Each row is a point. Before rounding, the points of a table are all equally far from one centre. They may lie mostly on one side of it. Write the centre, to within rounding.

Points, 7 rows:
[[ 0.19  0.54]
 [ 0.27 -0.11]
 [-0.04 -0.27]
 [ 0.15  0.57]
 [-0.52  0.05]
 [-0.50  0.00]
 [-0.13  0.63]]
Centre: [-0.08  0.18]

Points:
[[-0.02  0.33  0.23  0.11  0.24  0.25]
 [-0.44  0.31  0.09  0.03  0.66  0.02]
 [ 0.08  0.24 -0.20 -0.31  0.65 -0.06]
 [-0.47  0.00 -0.03  0.21  0.70 -0.08]
 [-0.52 -0.34 -0.22  0.13  0.46 -0.02]
 [ 0.06 -0.04  0.08 -0.08  0.68  0.01]
 [-0.45  0.19 -0.16 -0.19  0.82 -0.26]
 [-0.44 -0.26  0.29 -0.51  0.58 -0.25]
 [-0.68 -0.03 -0.24  0.01  0.72 -0.44]
 [-0.28 -0.45 -0.02  0.21  0.51 -0.09]
 [ 0.19 -0.44  0.02  0.29 -0.24 -0.17]]
Centre: [-0.23  0.09  0.00 -0.10  0.03 -0.48]

Points, 17 rows:
[[ 0.09 -0.08 -0.15 -0.60  0.43  0.25 -0.20  0.10 -0.03  0.11  0.20]
 [-0.34  0.06 -0.05 -0.63  0.28  0.60  0.05  0.08  0.18 -0.07  0.38]
 [-0.11 -0.01 -0.39 -0.56  0.53 -0.03 -0.03  0.02  0.56  0.05  0.01]
 [-0.43  0.01  0.04 -0.17  0.88  0.45 -0.01  0.03  0.11  0.20  0.14]
 [-0.36  0.14 -0.10 -0.32  0.61  0.52  0.08  0.06 -0.51  0.12 -0.25]
 [-0.26 -0.07 -0.34 -0.08  0.43  0.85 -0.12 -0.20 -0.10  0.05 -0.06]
 [-0.58  0.20 -0.07 -0.69  0.63  0.27  0.27 -0.28  0.16 -0.37 -0.27]
 [-0.55  0.54 -0.38 -0.63  0.70  0.29  0.21 -0.18  0.08  0.29  0.01]
 [-0.12 -0.20 -0.27 -0.28  0.13  0.02  0.09  0.40 -0.09 -0.01  0.03]
 [-0.33  0.42 -0.26 -0.44  0.64  0.64  0.06  0.29  0.05 -0.07 -0.01]
 [-0.50  0.28 -0.53 -0.60  0.44  0.51  0.30 -0.11  0.28 -0.27 -0.29]
 [-0.23  0.34 -0.16 -0.38  0.62  0.57  0.32  0.05  0.32 -0.17  0.01]
 [-0.24  0.24 -0.05 -0.40  0.90  0.37 -0.19  0.03 -0.05  0.06 -0.38]
 [-0.44 -0.06 -0.22 -0.74  0.85  0.17  0.05  0.02 -0.13 -0.01 -0.02]
 [-0.10 -0.07 -0.23 -0.36  0.56  0.32 -0.02  0.23  0.44  0.34 -0.13]
 [-0.35 -0.32 -0.34 -0.59  0.72  0.12  0.06 -0.07  0.18 -0.07  0.15]
 [-0.30  0.21 -0.22 -0.60  0.50  0.81  0.01 -0.05 -0.13 -0.19  0.00]]
Centre: [-0.45  0.15 -0.21 -0.30  0.29  0.20 -0.06 -0.13  0.06  0.02 -0.10]

Points, 22 rows:
[[-0.01  0.35  0.38  0.26 -0.07  0.08 -0.08  0.06 -0.29 -0.23  0.11  0.07
   0.17  0.12 -0.53  0.35 -0.12 -0.03]
 [ 0.06  0.12  0.44 -0.10 -0.41 -0.74  0.49 -0.23 -0.38 -0.12 -0.18  0.10
  -0.11 -0.40 -0.50  0.67 -0.42 -0.30]
 [-0.08  0.24  0.20  0.51  0.04 -0.33  0.31 -0.40 -0.21  0.23 -0.62  0.41
  -0.29 -0.14 -0.21  0.91 -0.44 -0.41]
 [ 0.07  0.35  0.03  0.13  0.03 -0.47 -0.05  0.07 -0.29  0.13 -0.57 -0.14
  -0.14 -0.26  0.02  0.51  0.05 -0.41]
 [ 0.11  0.29  0.07  0.02 -0.24 -0.40  0.35 -0.18 -0.33  0.01 -0.27  0.36
   0.02 -0.54 -0.52  0.28 -0.91  0.05]
 [ 0.02  0.23  0.40  0.30 -0.08 -0.24  0.44  0.09  0.07 -0.03 -0.36  0.40
   0.29 -0.48  0.07  0.81 -0.31 -0.26]
 [-0.04 -0.05  0.34  0.24 -0.19 -0.47  0.46 -0.37 -0.65  0.21 -0.28  0.44
  -0.07 -0.35 -0.31  0.37 -0.24 -0.20]
 [ 0.57  0.41  0.29  0.19 -0.14 -0.23  0.18 -0.04  0.05  0.22 -0.50  0.14
  -0.43 -0.23 -0.16  0.50 -0.17 -0.32]
 [ 0.28  0.31  0.25  0.12 -0.54 -0.51  0.32  0.14 -0.39 -0.13 -0.17  0.48
  -0.26 -0.26 -0.51  0.73 -0.63 -0.29]
 [ 0.11  0.37  0.56  0.32  0.11 -0.49  0.22 -0.09  0.27 -0.05 -0.24  0.20
   0.01  0.16 -0.21  0.13 -0.32 -0.15]
 [ 0.40  0.08  0.48  0.43 -0.44 -0.16  0.23 -0.16 -0.06 -0.25 -0.64  0.05
  -0.36 -0.07 -0.37  0.78 -0.43 -0.21]
 [-0.12  0.11  0.01  0.05 -0.07 -0.45  0.30 -0.32 -0.30  0.23 -0.68  0.08
  -0.14 -0.23 -0.59  0.29 -0.47  0.27]
 [ 0.04  0.26  0.42  0.13 -0.04 -0.18  0.13 -0.03 -0.63 -0.03  0.02  0.51
  -0.37 -0.17 -0.10  0.18 -0.40 -0.02]
 [ 0.19  0.18  0.16  0.28 -0.18 -0.05  0.73  0.19 -0.49 -0.39  0.07  0.20
  -0.09 -0.02 -0.47  0.24 -0.70 -0.02]
 [ 0.59  0.32  0.19  0.29 -0.13 -0.26  0.05 -0.04  0.06 -0.16 -0.35 -0.04
   0.10 -0.02  0.16  0.50 -0.82 -0.53]
 [ 0.63  0.09  0.14  0.22  0.11 -0.13  0.15  0.17 -0.45  0.35  0.03  0.43
   0.09 -0.21 -0.12  0.53 -0.45 -0.17]
 [ 0.32  0.11  0.12 -0.06 -0.11 -0.15  0.21 -0.68  0.19 -0.33 -0.56  0.15
  -0.48 -0.24 -0.41  0.57 -0.80 -0.41]
 [ 0.34 -0.19  0.42  0.20 -0.48 -0.03  0.49 -0.58 -0.16  0.05 -0.51 -0.03
   0.02 -0.05 -0.21  0.42 -0.55 -0.04]
 [ 0.43 -0.08 -0.24  0.38 -0.32 -0.60  0.25  0.04  0.13 -0.02  0.22  0.31
  -0.51 -0.47 -0.15  0.82 -0.69 -0.46]
 [ 0.22  0.38  0.08  0.60 -0.45 -0.47  0.20 -0.24 -0.34 -0.30 -0.24  0.04
  -0.41 -0.23 -0.52  0.74 -0.37 -0.35]
 [ 0.18  0.08  0.05  0.38 -0.69 -0.37  0.20 -0.28 -0.14 -0.51 -0.43  0.30
  -0.17  0.08 -0.65  0.82 -0.49 -0.25]
 [ 0.26  0.46  0.07  0.29 -0.35 -0.36  0.27  0.17 -0.28  0.26 -0.39  0.42
  -0.17 -0.21 -0.48  0.62 -0.39  0.08]]
Centre: [ 0.00 -0.12 -0.07  0.11 -0.09 -0.20  0.21 -0.09 -0.02 -0.08 -0.11  0.13
 -0.15 -0.06 -0.24  0.51 -0.45 -0.27]

Points:
[[ 0.12  0.01  0.28 -0.05  0.22 -0.19  0.23 -0.01  0.05 -0.43 -0.12  0.45
   0.86 -0.74  0.28  0.06  0.01 -0.53  0.14 -0.45 -0.06  0.16  0.06 -0.32]
 [ 0.39 -0.46  0.48 -0.02 -0.09  0.10 -0.19 -0.20  0.09 -0.80 -0.19 -0.12
   0.35 -0.67  0.03 -0.47 -0.18 -0.24 -0.08 -0.37 -0.29  0.07 -0.10  0.17]
 [ 0.23  0.09  0.30  0.44  0.02  0.33  0.54 -0.02  0.15 -0.33 -0.15  0.29
   0.21 -0.46  0.08 -0.40  0.08 -0.24  0.27 -0.24 -0.46  0.06 -0.43  0.01]
 [-0.01 -0.25  0.61  0.64  0.51 -0.02  0.35 -0.31  0.52 -0.50 -0.45 -0.10
   0.53 -0.48  0.66  0.00 -0.27 -0.23 -0.27 -0.17 -0.06  0.28  0.14  0.09]
 [ 0.29 -0.65  0.64  0.09  0.22  0.20  0.25 -0.36  0.16 -0.65 -0.52  0.15
   0.63 -0.41 -0.01 -0.08 -0.09  0.20  0.29 -0.45 -0.25  0.47 -0.12  0.09]
 [ 0.16 -0.12  0.61  0.06 -0.26 -0.03 -0.03 -0.12 -0.17 -0.25 -0.66 -0.03
   0.43 -0.09  0.42 -0.11 -0.60 -0.18  0.12 -0.60 -0.15 -0.62 -0.19 -0.43]
 [-0.36 -0.04  0.19  0.10 -0.24  0.00  0.51  0.04 -0.23 -0.70 -0.10 -0.12
   0.49 -0.08  0.16 -0.50 -0.28 -0.08  0.10 -0.60 -0.05  0.19 -0.18 -0.16]
 [-0.03 -0.25  0.23  0.12 -0.17  0.18 -0.07 -0.22  0.13 -0.61 -0.62  0.18
   0.56  0.06  0.66 -0.06 -0.42 -0.46  0.17 -0.43 -0.05 -0.12  0.03 -0.29]
 [ 0.14 -0.42  0.10  0.61  0.20  0.32 -0.24 -0.28 -0.19 -0.61 -0.44  0.12
   0.68 -0.22  0.27  0.19  0.24 -0.24  0.55 -0.44 -0.39  0.44  0.19 -0.25]
 [ 0.30 -0.45  0.44  0.19  0.03 -0.17  0.10 -0.09 -0.24 -0.30 -0.39  0.41
   0.30 -0.59  0.57 -0.13 -0.45 -0.03  0.28 -0.46 -0.47  0.41  0.24 -0.35]
 [ 0.02 -0.24  0.08  0.66 -0.11 -0.01 -0.04  0.15  0.10 -0.80 -0.66 -0.04
   0.48 -0.67  0.38  0.13 -0.17 -0.45  0.38 -0.50  0.14  0.13 -0.20 -0.35]
 [ 0.22 -0.26  0.12  0.09  0.19  0.11  0.02 -0.45  0.01 -0.81 -0.87  0.11
   0.14 -0.56  0.39 -0.17  0.04 -0.21  0.25 -0.07 -0.69  0.18  0.07 -0.36]
 [ 0.20 -0.05  0.22  0.12 -0.13  0.27 -0.03 -0.18  0.01 -0.35 -0.23  0.16
   0.40 -0.68  0.41 -0.17 -0.23 -0.29  0.35  0.07 -0.46  0.53 -0.16 -0.06]
 [-0.23 -0.17  0.86  0.34  0.21 -0.17 -0.27 -0.39 -0.01 -0.38 -0.14 -0.15
   0.17 -0.47 -0.11 -0.11 -0.20 -0.24  0.16 -0.85 -0.09 -0.23 -0.03 -0.96]
 [-0.05 -0.32  0.43  0.69 -0.27 -0.34 -0.44  0.44  0.24 -0.24 -0.83  0.38
   0.22 -0.41  0.21 -0.07 -0.02  0.03  0.33 -0.38 -0.39  0.20  0.24 -0.62]
 [ 0.20  0.26 -0.17  0.29 -0.15  0.06  0.00  0.28 -0.18 -0.42 -0.29  0.43
   0.15  0.19  0.14  0.04  0.13 -0.41  0.04 -0.40 -0.42  0.40  0.26 -0.29]
 [ 0.23 -0.34  0.56  0.37  0.36  0.41 -0.29  0.24  0.03 -0.42 -0.44  0.22
   0.60 -0.11  0.32  0.25 -0.33 -0.27  0.49 -0.01 -0.22  0.20 -0.35 -0.10]
 [-0.21  0.30  0.52  0.24 -0.45  0.22  0.11 -0.23  0.17 -0.61 -0.57  0.19
   0.35 -0.41  0.30 -0.30 -0.21 -0.07  0.28 -0.38 -0.15  0.21  0.05 -0.46]
 [-0.20 -0.20  0.84  0.46  0.00  0.75  0.03 -0.52  0.02 -0.15 -0.26  0.05
   0.48 -0.27  0.04 -0.24 -0.33  0.10  0.16 -0.24 -0.19 -0.10 -0.19 -0.40]
 [ 0.04 -0.25  0.58  0.01  0.46 -0.03  0.13 -0.15  0.09 -0.36 -0.37 -0.33
   0.46 -0.80 -0.06 -0.02 -0.29 -0.29  0.71 -0.69 -0.28  0.29  0.34 -0.44]
 [ 0.04 -0.12  0.81  0.08  0.18  0.67 -0.34  0.01  0.04 -0.26 -0.55  0.20
   0.31 -0.66  0.05 -0.07  0.08  0.11  0.47 -0.23  0.16  0.70 -0.15 -0.09]
 [ 0.29 -0.14 -0.04  0.29 -0.15  0.52 -0.08 -0.13 -0.16 -0.32 -0.81  0.09
   0.61 -0.40  0.03 -0.02 -0.04 -0.55  0.29 -0.22 -0.35 -0.34  0.56 -0.06]
 [ 0.30 -0.50  0.57  0.26  0.30  0.46 -0.14 -0.07 -0.17 -0.73 -0.28  0.27
   0.64 -0.37  0.10 -0.12  0.20  0.20  0.55 -0.30 -0.26  0.28 -0.22  0.02]
 [-0.18 -0.59  0.47  0.54  0.34  0.30  0.46  0.06  0.44 -0.18  0.01 -0.17
   0.28 -0.62  0.19 -0.21  0.01 -0.30  0.25 -0.46 -0.33 -0.28  0.38  0.18]
 [ 0.28  0.00  0.60  0.21 -0.07  0.18 -0.15  0.38  0.29 -0.62  0.14  0.10
   0.39 -0.37  0.28  0.19  0.01 -0.16  0.17 -0.33 -0.20  0.27  0.02 -0.38]
 [-0.15 -0.34  0.49  0.38  0.00  0.14 -0.09 -0.34  0.22 -0.38 -0.27  0.07
   0.72 -0.81  0.41  0.19 -0.09 -0.48  0.31 -0.27 -0.15 -0.32 -0.09 -0.50]
 [ 0.32 -0.35  0.40  0.41  0.76  0.34 -0.01 -0.15  0.52 -0.07 -0.76 -0.24
   0.19 -0.11  0.36  0.49 -0.13 -0.24  0.10 -0.48 -0.17  0.35 -0.12 -0.48]
 [ 0.02 -0.03  0.05  0.08  0.28  0.38  0.19  0.01 -0.29 -0.43 -0.44  0.30
   0.16 -0.05  0.13  0.01 -0.15 -0.27  0.18 -0.91 -0.50  0.44  0.06  0.01]]
Centre: [-0.08 -0.13  0.18  0.26  0.36 -0.23 -0.12 -0.12 -0.11 -0.05 -0.47 -0.10
  0.11 -0.24 -0.04 -0.04  0.10  0.15  0.08 -0.11  0.19 -0.08  0.13 -0.06]
